Each row of a before or after table is a point. The points were changed in one or more steps. Then noise was added and the rows were shuffled. The steps act on columns, c1 being the first. Name the steps. A step turns or swaps two columns, mirrors them in a line or flattens them onto one, adds a multiple of one to another, or multiplies or shifts one. Angles are multiples of 10 degrees, from the lower column toward the higher: turns from -170 to 170, lines from 10 to 170 but not 90. Use the fewest steps. Two steps may share a column if one is a turn and the other turns, adds or multiplies; they go together, in the order done. Otherwise the lowest column goes first.

Before, 12 rows:
[[ -9  47]
 [-43  40]
 [  7   0]
 [-29  32]
 [ 12 -35]
 [-24  32]
 [-15  52]
 [  0 -34]
 [-23 -21]
 [-10 -14]
 [-11  28]
 [-19  60]]
After, 12 rows:
[[-24  29]
 [  6  16]
 [ 20 -24]
 [ 32 -43]
 [ 14  28]
 [ 54 -23]
 [ 38 -50]
 [ 24 -41]
 [-12  32]
 [ -7  -3]
 [ 39 -20]
 [ 33 -22]]
Steps: turn c1 and c2 by -160 degrees

Before:
[[  1  38  22 -10]
 [ -1  19  30 -21]
 [-56  -7 -24  30]
 [-30  -5  -6  36]
 [-14 -15  -8   4]
 [-11  35  57 -17]
 [-35 -12   6  -2]
 [  3 -17 -12 -49]
 [-26  47  25   1]]
After (9 x 4):
[[ -4  18  33  10]
 [-36 -12   7   1]
 [  7 -15   7  49]
 [-15 -12  -7  -4]
 [-32  -5 -17 -33]
 [  3  41  24   4]
 [-54  -5 -29 -19]
 [-26  48  22 -11]
 [-10  35  62  -2]]
Steps: mirror c3 and c4 in the line at 170 degrees

Before (14 x 6):
[[ 13  -4 -26   3 -24  17]
 [-19 -12 -48  29  27   1]
 [-15 -17 -14 -28  14   5]
 [  1 -24 -14  -8  -1  32]
 [ 20   3 -14  -9  11 -12]
 [-26  28  11   5  28  -9]
 [-18  25 -16 -18 -38  -2]
 [-30  -4   2 -33   1  10]
 [  8  25  -6 -27  25  31]
 [  2 -37 -25  33 -33  24]
 [ 20 -16 -35 -12   3 -14]
 [  5  21  18  -4 -14  33]
 [ 24  26 -35  -2  21 -15]
 [ 21  31 -50  28 -18  34]]
After:
[[ -5  33  34 -22  20 -18]
 [-10  35   7   9 -18 -60]
 [ 30 -22  -3  13 -33 -34]
 [  4 -22   5 -49  12 -14]
 [ 11  17  18 -31  10  -4]
 [ 25   6  34 -31   3 -19]
 [-12  18 -36 -24 -15  -6]
 [ 10   8   5 -16 -24 -30]
 [-14  23 -19 -46  26 -24]
 [ -4 -21  31   8  27 -37]
 [-39  -3  -1 -16  27  12]
 [ 17 -16 -14 -28  -2 -32]
 [-30   1  11 -39 -39 -12]
 [-17 -25  -8 -51   1  -6]]
Steps: turn c1 and c2 by 50 degrees; turn c3 and c6 by 130 degrees; shift c4 by -20

Before, 11 rows:
[[  9  -5  23   1  -2  -4  -3  19]
 [  6 -15   9  -9   2  13  -8  26]
 [ 18 -15   0 -18 -23   5   0   6]
 [ 20  -1   1 -17 -42 -11  -8  -9]
 [  2   1   0 -16  10   1   3  21]
 [ 11 -11   7  -4   1  -4  -2   5]
 [  9  -4  20 -15  10  -9  -3  -8]
 [-11   1   6  34 -11  -6  -5  -8]
 [ 20 -19   2  -7   9 -10   0  22]
 [ 16   3   0 -13   8  -4 -16   2]
 [-34  -3  16  -2   2 -10 -16   7]]
After:
[[  3 -17  13  -1  38 -42   7 -18]
 [  8 -11  -3   1  -9 -31 -18   3]
 [-14  35  -3   1  11  22  -1 -14]
 [ -4 -17 -23  -3  -2 -18  -3 -15]
 [  4   2 -22  -3  11 -16  -2  37]
 [-32  -1 -17  -3   3  58 -16  15]
 [  7  -7  -5 -19  -7 -40  -4  45]
 [ 15  -8  -9 -16   3  -8  -9  51]
 [  3  -6  -9 -12   2 -22  -2   8]
 [ 21 -21  11 -14  22 -31   7  12]
 [  2 -15  -3   2  -9  -4   0  41]]
Steps: multiply c1 by 2; turn c1 and c6 by -70 degrees; swap c2 and c4; turn c3 and c5 by 160 degrees; add 0.3 times c5 to c7; multiply c8 by 2

Before, 9 rows:
[[ -6  10   3  -6   0  -8   3   2  -4   5   5]
 [ 12   5   9   9  10   9   2   4  -7   6   1]
 [ -3  -8  13  -2   7  -9   4   6   1   6   7]
 [-10  -3  12   4   3   5   0   9  -3  -9   7]
 [ -8  -3   7   5   5   8  -2  -2   8   6   5]
 [  0  -6  11  -7  -6   5 -14   5  -3   4  -1]
 [  4  -3   8  -9   8  11   4   0   2  -3   8]
 [-11  -2  10  -8  13   3 -10   6  -5   6   8]
 [-10   1   3  -6   8   8   5   5  -3   6 -60]]
After:
[[  0  10  -6  -4 -12  15 -13   7  -3  -2  -1]
 [  4   8  -1 -12  15  34   4  -2   2  -3   7]
 [-10  11  -2  -2  26  10 -10  10  -6  -1   8]
 [ -3  13  -8   5  14 -27   5   8   2  -2   8]
 [ -5   3  11  -1   0 -23   3   5  -4   1   5]
 [ -7   8  -3  11  11  24  -2   3   8   5   5]
 [ 11  10   5  15  19  27   1   6  -6   1   1]
 [-11   4   1   0  15  24   5   8  -3   1 -60]
 [-10  11  -2  -5   7  16  -1   0  -3 -13   8]]
Steps: swap c2 and c3; add 1 times c10 to c4; turn c8 and c10 by -50 degrees; multiply c5 by 2; multiply c6 by 3

Before (8 x 12):
[[-33  -1   0   3 -10  13   1  -6 -19  -1 -14  16]
 [ -8  10  42  29  29  19 -22 -17   0 -31 -14  39]
 [-21  37  34 -13  32 -18 -32 -17  32  -6  20 -16]
 [  2   6  13  26  23  19 -42 -22  -3  16 -18 -11]
 [-26 -19   7  -3 -35 -29  17  10 -17  22  57 -17]
 [-28  44   3  -4 -15 -47  15  26  45  -9   3  40]
 [-19  19 -14  26   4   8 -18   5 -11 -33 -11  44]
 [  2  -4 -13   1  27 -18  22  -6  10 -15  -7   3]]
After, 8 rows:
[[-24  -6 -24   1  -1   0  30  19  -9  34  14  60]
 [  9 -41  12   1   7   2 -16 -31  -5  -7  -5 -10]
 [ -9  -9   3   0 -14   0 -16   4  36  39   5  27]
 [-19   2   5   0   8   1  -1   6  24   1  10   1]
 [-44  13 -12   1  19  -1  11  30   2 -29  26 -25]
 [-25 -40  -3  -1  17  -1  -1 -48 -36  29  14   9]
 [  0  -9  -7   0  24   0 -24 -47  25  30   0  29]
 [  3  26  10   0 -20   1   4 -19  -6   7  -2   7]]
Steps: flatten c1 and c11 onto the line at 150 degrees; turn c2 and c10 by 140 degrees; turn c2 and c7 by -50 degrees; turn c3 and c8 by 120 degrees; turn c5 and c8 by -120 degrees; multiply c4 by 0; multiply c6 by 0; mirror c9 and c12 in the line at 70 degrees

Before:
[[-16  18  25  17 -26 -27 -18  11  25 -22  18 -15 -11  28]
 [ -5 -20   4  20  20  23 -18  11 -14 -19  -1  26 -14 -17]
 [ -9 -28  33  30   4 -17  10  31 -34 -19  16  14 -19   0]
 [ 10  23   4  -2 -28  -8  28 -17  27 -33 -18  16  11   2]
 [-14  26 -14  -8  20  16  22  29 -25  26 -22  26  -7  35]
 [ -6  -5  29 -23  -2 -39   8  17   3   0 -31  17   4  -7]
 [ 24 -25  17  23  27 -19 -13 -11   3  18  -5  37 -19  25]
 [  6 -29 -12  -4 -29 -13  21 -31  18   3 -32   1 -30  27]
 [  1 -23   1 -20  16   6  15  23   9 -30   8  -9 -22  38]
 [ 17  -9   0 -23 -26 -15   5   6 -20  -4   5  25  17   1]
 [-36   5 -11   2  22   9  20 -14  17 -16  23 -11  17  29]
 [-28  -5  29   0   0  -1   1  18  -3 -23  -3  -2   6  36]
 [ -6  32  32   6  -2  10  -9   0  -9 -22   6  36 -31  -5]]
After (13 x 14):
[[ -3 -18  10  24 -50  20 -21  33  15 -20 -22  30 -18  13]
 [  7  22 -24  -1  32 -11  28 -35 -26 -22 -42  15  10   6]
 [-32   2  24   0 -23   9  20 -37 -23  -6   2 -12  16 -25]
 [ -9 -26 -24  29  -4 -20  12  59  31 -15  -3  13 -20  -6]
 [-25  -7 -21   1 -19   1   1  11  -5 -23 -25  -4   7 -37]
 [ -8  -5 -26 -26  42 -36   7  17  -4   2 -53  18   3   5]
 [ -2 -27   9 -20 -24   3  19  57 -18 -23 -10  -6 -21 -35]
 [ 23 -26  -1  23  -5 -18 -13  19 -13  15 -24  34 -19 -26]
 [  6 -27 -14  -6  47 -18  22  13 -25   5 -52   2 -33 -24]
 [ 17 -11 -17 -26  40 -18   7 -19  20  -7 -14  20  18  -1]
 [ -3  29 -26   2 -34   8 -10  49   6 -27 -17  36 -31   8]
 [-20  22 -37  17  43 -29 -20  26 -30 -29  -2 -16  -9 -20]
 [-16  23  25 -11 -32  16  25  42  20  31 -43  26  -7 -38]]
Steps: turn c3 and c5 by -140 degrees; add -1.5 times c6 to c5; add 0.3 times c7 to c10; add -1.5 times c13 to c8; turn c9 and c14 by 170 degrees; shift c11 by -20

Before (8 x 18):
[[ 27  26 -19   8  20  31  -9   2  18   0  12 -25  23  34  45 -32  -3  15]
 [  5  21  31 -30 -39 -28  23   1   5  24  12  10 -13  26   0  10 -47   6]
 [  5 -19 -22 -14  -9   7 -14  -7  13  -1 -20   9  20   1 -14  -5  12  12]
 [ 11 -31 -28 -16 -10  24  22 -14 -21   7 -32 -16  -5 -17 -15   9  34  -4]
 [  5  32  19 -14 -27 -37  -7 -10  -5  26   0   2 -28  28 -19  37 -23  -6]
 [-10 -38 -15  17   6  12  -2  -3  -7   9 -19  26  -9 -25   5 -32  15   8]
 [ 18  19   4 -11 -15 -42   6  14  -7  13  -8  18 -23  30   0  10 -52  31]
 [-19 -39  -6 -14   9  37  13 -18 -14   1 -24  18  -7 -12  21  27 -17  -1]]
After, 8 rows:
[[ 57  10 -30   6 -12  29 -62  21  17  -2  13 -28  23  23  43 -32  -3  14]
 [ 44 -27   6 -15 -11 -44 -31  -8  -7  13  -8 -18 -21  31   0  11 -52  31]
 [ 25 -18  50 -28 -14 -29   5   9   3  23  10 -12 -15  36   0  11 -48   4]
 [  7 -16  31 -14 -10 -36 -17  25  -2  26   0 -13 -29  34 -19  41 -22  -5]
 [-25  -2 -26  19   8  11  19 -27  -7  10 -19  37 -11 -24   3 -31  16   8]
 [-35   4 -10 -14   5  38  48 -12 -12  -1 -26  44  -8 -15  20  27 -16  -2]
 [ 39  29 -47 -10   2  20  -4  -2 -22   7 -34  26  -3 -13 -13  10  33  -3]
 [  4   0 -35 -16   0   2 -22  -8  14   2 -21  19  19   2 -15  -4  11  13]]
Steps: multiply c1 by 3; turn c1 and c7 by -40 degrees; turn c2 and c12 by 120 degrees; turn c8 and c12 by -140 degrees; multiply c3 by 1.6; flatten c5 and c14 onto the line at 110 degrees
